Each row is a point. The ring and each string are closed loops that go straight from each point to the next, and from the last back to the first. Before rounding, they use only three directions, however many columns there are. How many times does the string pass through the ring? Passing back the other way cancels.

Ring (8 x 4):
[[-0.24  0.78  0.04 -0.16]
 [-0.23  0.76 -0.20 -0.11]
 [-0.12  0.33 -0.23 -0.13]
 [ 0.03 -0.38 -0.06 -0.22]
 [ 0.04 -0.70  0.18 -0.33]
 [-0.03 -0.61  0.35 -0.39]
 [-0.12 -0.03  0.38 -0.33]
 [-0.20  0.55  0.20 -0.21]]
String (28 x 4):
[[-0.09 -0.92  0.30 -0.50]
 [ 0.36 -1.30  0.51 -0.31]
 [ 0.38 -1.02  0.50 -0.22]
 [ 0.39 -1.16  0.67 -0.28]
 [-0.23 -0.34  0.43 -0.49]
 [ 0.16 -0.57  0.64 -0.31]
 [ 0.34 -0.40  0.50 -0.11]
 [-0.08  0.06  0.23 -0.25]
 [-0.57  0.49  0.07 -0.46]
 [-0.50  0.49  0.06 -0.41]
 [-0.13  0.25  0.12 -0.22]
 [ 0.12  0.44  0.19 -0.01]
 [-0.02  1.01  0.08  0.04]
 [-0.68  1.24 -0.15 -0.33]
 [-0.59  0.72 -0.10 -0.39]
 [-0.10  0.35 -0.01 -0.15]
 [ 0.06  0.41 -0.08 -0.01]
 [ 0.15  0.58 -0.24  0.12]
 [ 0.19  0.31 -0.20  0.08]
 [-0.14  0.23 -0.08 -0.19]
 [-0.08  0.10 -0.03 -0.19]
 [ 0.40 -0.35 -0.11  0.06]
 [ 0.24 -0.45 -0.17 -0.07]
 [ 0.28 -0.75 -0.13 -0.12]
 [-0.52  0.12 -0.09 -0.48]
 [-0.15 -0.17  0.05 -0.32]
 [ 0.21 -0.52  0.17 -0.17]
 [ 0.38 -1.27  0.32 -0.25]]
Times through: 2
String (30 x 4):
[[-0.52 -0.11  0.19 -0.59]
 [-0.17 -0.05  0.15 -0.32]
 [ 0.07 -0.33  0.27 -0.24]
 [ 0.34 -0.91  0.53 -0.24]
 [ 0.08 -0.90  0.54 -0.42]
 [-0.19 -0.68  0.42 -0.53]
 [-0.39 -0.07  0.14 -0.48]
 [-0.18 -0.15  0.14 -0.35]
 [ 0.18 -0.65  0.25 -0.23]
 [ 0.50 -1.30  0.32 -0.18]
 [ 0.26 -1.23  0.16 -0.29]
 [-0.39 -0.23 -0.07 -0.47]
 [-0.34  0.05 -0.05 -0.38]
 [-0.27  0.15  0.01 -0.32]
 [ 0.22 -0.26  0.04 -0.07]
 [ 0.46 -0.42 -0.11  0.09]
 [ 0.07 -0.04 -0.27 -0.07]
 [-0.25  0.24 -0.30 -0.23]
 [-0.37  0.29 -0.14 -0.33]
 [-0.03  0.01 -0.02 -0.17]
 [ 0.39 -0.36 -0.05  0.04]
 [ 0.32 -0.48 -0.17 -0.01]
 [ 0.33 -0.64 -0.10 -0.06]
 [-0.08 -0.46 -0.11 -0.31]
 [-0.51  0.11 -0.06 -0.48]
 [-0.32 -0.12  0.02 -0.42]
 [ 0.01 -0.18  0.13 -0.22]
 [ 0.38 -1.10  0.36 -0.22]
 [ 0.28 -1.25  0.47 -0.34]
 [-0.20 -0.77  0.39 -0.56]]
Times through: 5

Ring (8 x 8):
[[ 0.42 -0.45  0.57 -0.25 -0.37  0.08  0.16 -0.01]
 [ 0.72 -0.20  0.81 -0.44 -0.53  0.17  0.41 -0.09]
 [ 0.78  0.30  0.74 -0.34 -0.37  0.07  0.39 -0.05]
 [ 0.61  0.58  0.44 -0.11 -0.01 -0.07  0.15  0.04]
 [ 0.45  0.60  0.06  0.01  0.42 -0.12 -0.14  0.08]
 [ 0.32  0.31 -0.20  0.01  0.68 -0.07 -0.35  0.07]
 [ 0.17 -0.15 -0.13  0.02  0.47 -0.05 -0.36  0.08]
 [ 0.19 -0.45  0.25 -0.06 -0.04 -0.02 -0.12  0.06]]
String (24 x 8):
[[ 0.14 -0.51  0.67  0.03 -0.61 -0.11  0.12  0.12]
 [ 0.44 -0.68  0.79 -0.32 -0.67  0.13  0.30 -0.03]
 [ 0.76 -0.38  0.65 -0.56 -0.34  0.28  0.33 -0.15]
 [ 0.67 -0.05  0.43 -0.39 -0.04  0.16  0.16 -0.08]
 [ 0.49 -0.06  0.56 -0.20 -0.29  0.02  0.18  0.01]
 [ 0.54 -0.03  0.88 -0.19 -0.67 -0.02  0.39  0.03]
 [ 0.72  0.17  0.97 -0.30 -0.69  0.03  0.51 -0.02]
 [ 0.47  0.27  0.61 -0.06 -0.32 -0.10  0.20  0.08]
 [ 0.63  0.16  0.39 -0.28  0.02  0.07  0.12 -0.03]
 [ 0.89  0.35  0.43 -0.48  0.09  0.19  0.24 -0.12]
 [ 0.73  0.82  0.42 -0.15  0.08 -0.06  0.18  0.02]
 [ 0.47  0.84  0.32  0.10  0.11 -0.23  0.03  0.14]
 [ 0.33  0.64  0.30  0.17  0.08 -0.26 -0.04  0.17]
 [ 0.56  0.30  0.31 -0.18  0.10  0.00  0.05  0.01]
 [ 0.85  0.33  0.35 -0.44  0.16  0.18  0.18 -0.11]
 [ 0.80  0.78  0.58 -0.22 -0.10 -0.03  0.31  0.00]
 [ 0.64  0.63  0.74 -0.09 -0.38 -0.12  0.34  0.07]
 [ 0.50  0.36  0.76 -0.03 -0.49 -0.14  0.30  0.10]
 [ 0.44  0.13  0.61 -0.07 -0.35 -0.09  0.19  0.07]
 [ 0.76 -0.08  1.03 -0.41 -0.79  0.12  0.56 -0.07]
 [ 0.89 -0.37  1.09 -0.63 -0.85  0.28  0.65 -0.16]
 [ 0.82 -0.28  0.67 -0.59 -0.33  0.29  0.37 -0.16]
 [ 0.66 -0.13  0.45 -0.40 -0.09  0.17  0.17 -0.09]
 [ 0.26 -0.14  0.46  0.00 -0.25 -0.10  0.03  0.10]]
Times through: 0

Ring (7 x 12):
[[ 0.50 -0.12 -0.06 -0.24 -0.18 -0.60  0.32  0.02 -0.80  0.52 -0.51  0.20]
 [-0.04 -0.17 -0.14 -0.22  0.05 -0.32  0.04  0.10 -0.37  0.08 -0.38 -0.11]
 [-0.65 -0.03 -0.26 -0.11  0.22  0.07 -0.41  0.22  0.36 -0.59  0.10 -0.38]
 [-0.89  0.10 -0.32 -0.06  0.24  0.22 -0.61  0.31  0.71 -0.82  0.46 -0.43]
 [-0.55  0.17 -0.27 -0.07  0.06  0.03 -0.44  0.28  0.46 -0.49  0.48 -0.19]
 [ 0.08  0.16 -0.17 -0.10 -0.17 -0.30 -0.09  0.16 -0.09  0.00  0.20  0.12]
 [ 0.57  0.07 -0.08 -0.15 -0.30 -0.57  0.22  0.05 -0.61  0.41 -0.17  0.30]]
String (25 x 12):
[[-0.51 -0.06 -0.23 -0.18  0.16 -0.08 -0.25  0.22  0.13 -0.26  0.03 -0.25]
 [-1.46 -0.09 -0.37 -0.15  0.53  0.41 -0.74  0.39  0.92 -0.99  0.37 -0.73]
 [-1.46 -0.01 -0.38 -0.12  0.49  0.43 -0.79  0.40  1.02 -1.05  0.51 -0.70]
 [-1.30  0.01 -0.36 -0.13  0.41  0.33 -0.70  0.39  0.89 -0.88  0.51 -0.59]
 [-1.14  0.22 -0.38  0.02  0.28  0.42 -0.85  0.37  1.10 -1.17  0.78 -0.52]
 [-0.15  0.22 -0.23  0.02 -0.07 -0.04 -0.38  0.17  0.30 -0.55  0.34 -0.10]
 [-0.36  0.02 -0.22 -0.15  0.06 -0.12 -0.23  0.21  0.11 -0.22  0.13 -0.15]
 [-0.70  0.02 -0.26 -0.18  0.17 -0.02 -0.34  0.30  0.33 -0.29  0.30 -0.24]
 [-0.61  0.16 -0.27 -0.12  0.07 -0.02 -0.39  0.32  0.44 -0.35  0.53 -0.14]
 [ 0.20  0.31 -0.18  0.03 -0.25 -0.21 -0.22  0.13  0.08 -0.28  0.38  0.13]
 [ 0.05  0.11 -0.17 -0.08 -0.11 -0.24 -0.13  0.13 -0.07 -0.14  0.08  0.02]
 [ 0.02  0.06 -0.16 -0.15 -0.10 -0.32 -0.04  0.16 -0.18  0.06  0.04  0.06]
 [ 0.29  0.14 -0.14 -0.06 -0.21 -0.33 -0.04  0.09 -0.23 -0.03  0.03  0.12]
 [ 0.72  0.17 -0.08 -0.05 -0.38 -0.53  0.15  0.01 -0.54  0.23 -0.09  0.33]
 [ 0.22  0.06 -0.14 -0.11 -0.15 -0.35 -0.01  0.10 -0.28  0.04 -0.07  0.09]
 [ 0.59  0.11 -0.09 -0.07 -0.30 -0.47  0.11  0.02 -0.49  0.15 -0.16  0.23]
 [ 0.99 -0.05  0.00 -0.20 -0.39 -0.79  0.49 -0.07 -1.09  0.74 -0.59  0.43]
 [ 0.87 -0.12  0.00 -0.24 -0.31 -0.77  0.49 -0.06 -1.10  0.73 -0.68  0.35]
 [ 0.33  0.04 -0.12 -0.10 -0.18 -0.38  0.04  0.05 -0.37  0.04 -0.18  0.10]
 [ 0.00 -0.10 -0.14 -0.21 -0.01 -0.34  0.04  0.12 -0.35  0.13 -0.26 -0.03]
 [-0.23 -0.30 -0.14 -0.34  0.15 -0.37  0.12  0.14 -0.46  0.30 -0.50 -0.15]
 [-0.18 -0.32 -0.14 -0.30  0.16 -0.32  0.09  0.10 -0.46  0.15 -0.60 -0.21]
 [-0.60 -0.33 -0.20 -0.31  0.32 -0.14 -0.10  0.19 -0.13 -0.09 -0.42 -0.39]
 [-0.35 -0.07 -0.21 -0.10  0.14 -0.04 -0.28  0.14  0.10 -0.48 -0.13 -0.31]
 [-0.18  0.06 -0.21 -0.06  0.02 -0.08 -0.28  0.14  0.12 -0.43  0.05 -0.17]]
Times through: 3
String (28 x 12):
[[-1.42  0.08 -0.39 -0.09  0.42  0.42 -0.82  0.43  1.08 -1.03  0.69 -0.62]
 [-1.20  0.15 -0.38  0.01  0.34  0.45 -0.86  0.35  1.09 -1.23  0.66 -0.61]
 [-0.63  0.12 -0.29  0.00  0.16  0.19 -0.57  0.23  0.61 -0.87  0.36 -0.38]
 [-0.95 -0.01 -0.31 -0.06  0.33  0.28 -0.63  0.27  0.69 -0.94  0.25 -0.56]
 [-0.58 -0.01 -0.26 -0.06  0.20  0.12 -0.46  0.19  0.40 -0.74  0.08 -0.41]
 [-0.17  0.03 -0.20 -0.08  0.02 -0.12 -0.23  0.14  0.06 -0.35  0.00 -0.16]
 [-0.38 -0.08 -0.20 -0.19  0.12 -0.15 -0.17  0.19  0.01 -0.17 -0.06 -0.20]
 [-0.79 -0.26 -0.23 -0.28  0.35 -0.03 -0.23  0.24  0.09 -0.25 -0.22 -0.44]
 [-0.91 -0.30 -0.25 -0.28  0.42  0.04 -0.30  0.24  0.18 -0.39 -0.25 -0.54]
 [-0.90 -0.22 -0.27 -0.22  0.39  0.10 -0.38  0.24  0.30 -0.53 -0.13 -0.54]
 [-0.39  0.04 -0.24 -0.04  0.11  0.05 -0.40  0.16  0.31 -0.66  0.09 -0.32]
 [-0.30  0.11 -0.24  0.00  0.04  0.03 -0.40  0.16  0.32 -0.65  0.19 -0.24]
 [-1.13  0.04 -0.35 -0.05  0.37  0.36 -0.73  0.32  0.88 -1.05  0.43 -0.60]
 [-1.62 -0.02 -0.40 -0.14  0.54  0.47 -0.84  0.44  1.11 -1.08  0.58 -0.74]
 [-1.07  0.00 -0.32 -0.16  0.33  0.19 -0.55  0.36  0.65 -0.63  0.40 -0.46]
 [-1.27  0.10 -0.37 -0.11  0.35  0.32 -0.72  0.42  0.95 -0.85  0.69 -0.50]
 [-0.83  0.24 -0.33 -0.02  0.13  0.20 -0.63  0.35  0.79 -0.77  0.73 -0.29]
 [-0.71  0.12 -0.28 -0.14  0.13  0.02 -0.42  0.33  0.47 -0.38  0.49 -0.21]
 [-0.35  0.05 -0.22 -0.16  0.04 -0.15 -0.21  0.23  0.10 -0.15  0.19 -0.10]
 [-0.11  0.10 -0.19 -0.11 -0.06 -0.21 -0.16  0.18  0.00 -0.13  0.15 -0.02]
 [-0.24  0.07 -0.20 -0.18 -0.03 -0.24 -0.13  0.23  0.00  0.02  0.21  0.01]
 [-0.01  0.18 -0.18 -0.12 -0.16 -0.30 -0.11  0.21 -0.04  0.05  0.31  0.14]
 [ 0.21  0.26 -0.17 -0.02 -0.24 -0.28 -0.14  0.14 -0.03 -0.12  0.30  0.16]
 [ 0.10  0.18 -0.18 -0.04 -0.16 -0.23 -0.17  0.13 -0.01 -0.20  0.19  0.05]
 [-0.25  0.06 -0.20 -0.14  0.00 -0.17 -0.19  0.20  0.06 -0.15  0.15 -0.08]
 [-0.71  0.06 -0.27 -0.17  0.15 -0.02 -0.36  0.32  0.37 -0.29  0.38 -0.22]
 [-0.76  0.03 -0.28 -0.17  0.19  0.02 -0.39  0.31  0.41 -0.37  0.34 -0.27]
 [-1.04  0.01 -0.32 -0.17  0.30  0.15 -0.52  0.37  0.62 -0.55  0.43 -0.41]]
Times through: 2

Ring (10 x 14):
[[ 0.20  0.23 -0.20  0.41 -0.58  0.42 -0.09  0.05  0.27  0.46  0.56 -0.29
  -0.02 -0.01]
 [ 0.32  0.08 -0.06  0.25 -0.35  0.14 -0.05 -0.33  0.14  0.24  0.85 -0.38
   0.02  0.07]
 [ 0.46 -0.20  0.07 -0.10  0.08 -0.35  0.10 -0.63 -0.04 -0.16  1.03 -0.30
   0.16  0.07]
 [ 0.47 -0.25  0.21 -0.15  0.33 -0.55  0.18 -0.67 -0.16 -0.31  0.80 -0.14
   0.29  0.01]
 [ 0.35 -0.03  0.43  0.20  0.40 -0.40  0.16 -0.41 -0.23 -0.14  0.04  0.14
   0.43 -0.14]
 [ 0.19  0.17  0.38  0.43  0.29 -0.17  0.15  0.07 -0.16  0.06 -0.59  0.41
   0.49 -0.30]
 [ 0.11  0.12  0.07  0.25  0.18 -0.14  0.25  0.49 -0.02  0.04 -0.70  0.59
   0.49 -0.40]
 [ 0.08 -0.09 -0.51 -0.20 -0.02 -0.20  0.39  0.88  0.21 -0.09 -0.33  0.63
   0.40 -0.44]
 [ 0.08 -0.08 -0.69 -0.22 -0.27 -0.04  0.33  0.89  0.33  0.02 -0.01  0.45
   0.25 -0.37]
 [ 0.09  0.09 -0.58  0.06 -0.51  0.25  0.15  0.68  0.38  0.27  0.19  0.15
   0.11 -0.24]]
String (27 x 14):
[[ 0.58 -0.58 -0.20 -0.70  0.26 -0.79  0.29 -0.75 -0.04 -0.57  1.62 -0.32
   0.17  0.10]
 [ 0.42 -0.28 -0.04 -0.26  0.20 -0.49  0.22 -0.39 -0.04 -0.29  0.81 -0.07
   0.26 -0.04]
 [ 0.30 -0.07  0.00  0.02  0.07 -0.24  0.17 -0.11  0.00 -0.06  0.34  0.07
   0.28 -0.13]
 [ 0.51 -0.59 -0.05 -0.71  0.63 -1.02  0.45 -0.46 -0.18 -0.73  0.86  0.16
   0.44 -0.12]
 [ 0.39 -0.06  0.61  0.20  0.61 -0.56  0.18 -0.56 -0.35 -0.25 -0.06  0.20
   0.52 -0.15]
 [ 0.20  0.41  0.84  0.90  0.32  0.02 -0.03 -0.27 -0.30  0.28 -0.82  0.27
   0.50 -0.22]
 [ 0.15  0.37  0.40  0.73 -0.01  0.19 -0.01  0.05 -0.07  0.36 -0.53  0.20
   0.35 -0.22]
 [ 0.23 -0.05  0.02  0.03  0.20 -0.30  0.25  0.14 -0.03 -0.11 -0.10  0.34
   0.41 -0.26]
 [ 0.25 -0.19 -0.05 -0.19  0.37 -0.52  0.37  0.22 -0.07 -0.30 -0.14  0.49
   0.49 -0.33]
 [ 0.24 -0.08 -0.06 -0.03  0.15 -0.29  0.26  0.18  0.01 -0.12  0.00  0.31
   0.38 -0.25]
 [ 0.12  0.38  0.38  0.72  0.02  0.18  0.02  0.16 -0.06  0.35 -0.68  0.30
   0.39 -0.27]
 [ 0.12  0.42  0.50  0.81  0.07  0.18 -0.01  0.09 -0.11  0.37 -0.77  0.30
   0.41 -0.26]
 [ 0.20  0.17  0.20  0.40  0.04 -0.01  0.08  0.04 -0.03  0.16 -0.20  0.18
   0.33 -0.20]
 [ 0.35 -0.32 -0.08 -0.36  0.38 -0.64  0.36 -0.08 -0.08 -0.41  0.36  0.27
   0.41 -0.21]
 [ 0.47 -0.37  0.30 -0.30  0.67 -0.85  0.33 -0.58 -0.29 -0.54  0.46  0.17
   0.49 -0.12]
 [ 0.57 -0.43  0.38 -0.35  0.68 -0.92  0.27 -0.95 -0.33 -0.59  0.88 -0.08
   0.42  0.01]
 [ 0.35  0.19  0.48  0.54  0.03  0.01 -0.08 -0.60 -0.13  0.21  0.32 -0.24
   0.22  0.02]
 [ 0.26  0.19  0.20  0.45 -0.13  0.11 -0.02 -0.20  0.01  0.25  0.20 -0.10
   0.20 -0.07]
 [ 0.36 -0.14 -0.09 -0.09 -0.01 -0.25  0.15 -0.26  0.04 -0.09  0.74 -0.12
   0.19 -0.04]
 [ 0.44 -0.30 -0.27 -0.33 -0.07 -0.34  0.16 -0.41  0.10 -0.20  1.26 -0.31
   0.09  0.06]
 [ 0.34  0.26  0.03  0.56 -0.65  0.49 -0.26 -0.57  0.21  0.54  1.13 -0.74
  -0.16  0.23]
 [ 0.26  0.38  0.01  0.71 -0.75  0.65 -0.29 -0.37  0.25  0.67  0.87 -0.66
  -0.16  0.17]
 [ 0.38 -0.23 -0.47 -0.30 -0.33 -0.13  0.13 -0.19  0.25 -0.05  1.31 -0.35
  -0.01  0.05]
 [ 0.29 -0.07 -0.23 -0.03 -0.17 -0.09  0.13 -0.02  0.14  0.03  0.63 -0.08
   0.15 -0.08]
 [ 0.24  0.13 -0.03  0.30 -0.23  0.12  0.02 -0.03  0.11  0.23  0.32 -0.08
   0.15 -0.09]
 [ 0.23  0.48  0.29  0.91 -0.56  0.61 -0.29 -0.38  0.12  0.69  0.41 -0.50
  -0.03  0.10]
 [ 0.52 -0.18  0.00 -0.05 -0.19 -0.17 -0.04 -0.92  0.05 -0.02  1.63 -0.71
  -0.05  0.26]]
Times through: 1
String (26 x 14):
[[ 0.17  0.16  0.00  0.32 -0.11  0.06  0.10  0.22  0.08  0.19 -0.12  0.18
   0.28 -0.21]
 [ 0.19 -0.18 -0.39 -0.28  0.07 -0.33  0.36  0.50  0.13 -0.19  0.05  0.43
   0.36 -0.32]
 [ 0.16 -0.69 -1.21 -1.27  0.22 -0.86  0.82  1.26  0.32 -0.75  0.19  0.94
   0.48 -0.57]
 [ 0.02 -0.09 -0.82 -0.30 -0.25 -0.06  0.42  1.20  0.38 -0.02 -0.26  0.66
   0.32 -0.48]
 [ 0.01  0.31 -0.32  0.43 -0.46  0.42  0.08  0.77  0.30  0.45 -0.38  0.29
   0.20 -0.31]
 [-0.02  0.38 -0.43  0.50 -0.66  0.59  0.03  0.86  0.39  0.58 -0.31  0.22
   0.11 -0.29]
 [ 0.11  0.28 -0.16  0.46 -0.41  0.36  0.01  0.39  0.22  0.42 -0.07  0.08
   0.15 -0.19]
 [ 0.21 -0.10 -0.52 -0.18 -0.28 -0.05  0.22  0.39  0.27  0.02  0.49  0.10
   0.15 -0.18]
 [ 0.17  0.05 -0.64  0.02 -0.66  0.31  0.07  0.42  0.43  0.30  0.71 -0.15
  -0.03 -0.09]
 [ 0.06  0.73 -0.07  1.16 -1.13  1.19 -0.42  0.16  0.43  1.12  0.28 -0.55
  -0.22  0.07]
 [ 0.16  0.41  0.11  0.74 -0.46  0.50 -0.15  0.02  0.15  0.57  0.06 -0.17
   0.09 -0.06]
 [ 0.30 -0.06 -0.20  0.00 -0.18 -0.07  0.11 -0.06  0.14  0.04  0.64 -0.10
   0.14 -0.06]
 [ 0.43 -0.34 -0.34 -0.42 -0.06 -0.39  0.21 -0.32  0.12 -0.25  1.23 -0.24
   0.11  0.02]
 [ 0.52 -0.22 -0.02 -0.13 -0.11 -0.25  0.01 -0.85  0.03 -0.10  1.54 -0.61
   0.00  0.21]
 [ 0.32  0.26  0.36  0.62 -0.20  0.21 -0.15 -0.54 -0.02  0.36  0.47 -0.37
   0.11  0.07]
 [ 0.21  0.31  0.26  0.63 -0.19  0.24 -0.07 -0.14  0.02  0.38  0.00 -0.08
   0.20 -0.08]
 [ 0.32  0.14  0.36  0.44  0.01 -0.02 -0.03 -0.46 -0.09  0.17  0.31 -0.17
   0.23 -0.02]
 [ 0.53 -0.25  0.45 -0.07  0.49 -0.65  0.15 -0.93 -0.29 -0.36  0.80 -0.18
   0.34  0.05]
 [ 0.64 -0.66  0.31 -0.69  0.93 -1.27  0.42 -1.00 -0.40 -0.89  1.03  0.03
   0.50 -0.02]
 [ 0.36  0.18  0.82  0.60  0.44 -0.25  0.00 -0.69 -0.35  0.04 -0.18  0.04
   0.45 -0.08]
 [ 0.22  0.19  0.28  0.46  0.04  0.01  0.05 -0.07 -0.06  0.18 -0.16  0.12
   0.32 -0.17]
 [ 0.31 -0.24 -0.09 -0.26  0.29 -0.52  0.33  0.02 -0.04 -0.31  0.26  0.28
   0.39 -0.22]
 [ 0.25 -0.07  0.34  0.07  0.61 -0.56  0.33  0.05 -0.25 -0.28 -0.56  0.60
   0.62 -0.36]
 [ 0.18 -0.03  0.19  0.07  0.50 -0.46  0.35  0.31 -0.16 -0.22 -0.69  0.68
   0.61 -0.42]
 [ 0.04  0.28  0.28  0.51  0.28 -0.06  0.23  0.60 -0.10  0.14 -1.23  0.77
   0.60 -0.49]
 [ 0.04  0.36  0.16  0.61 -0.03  0.19  0.11  0.56  0.03  0.33 -0.91  0.51
   0.43 -0.39]]
Times through: 4
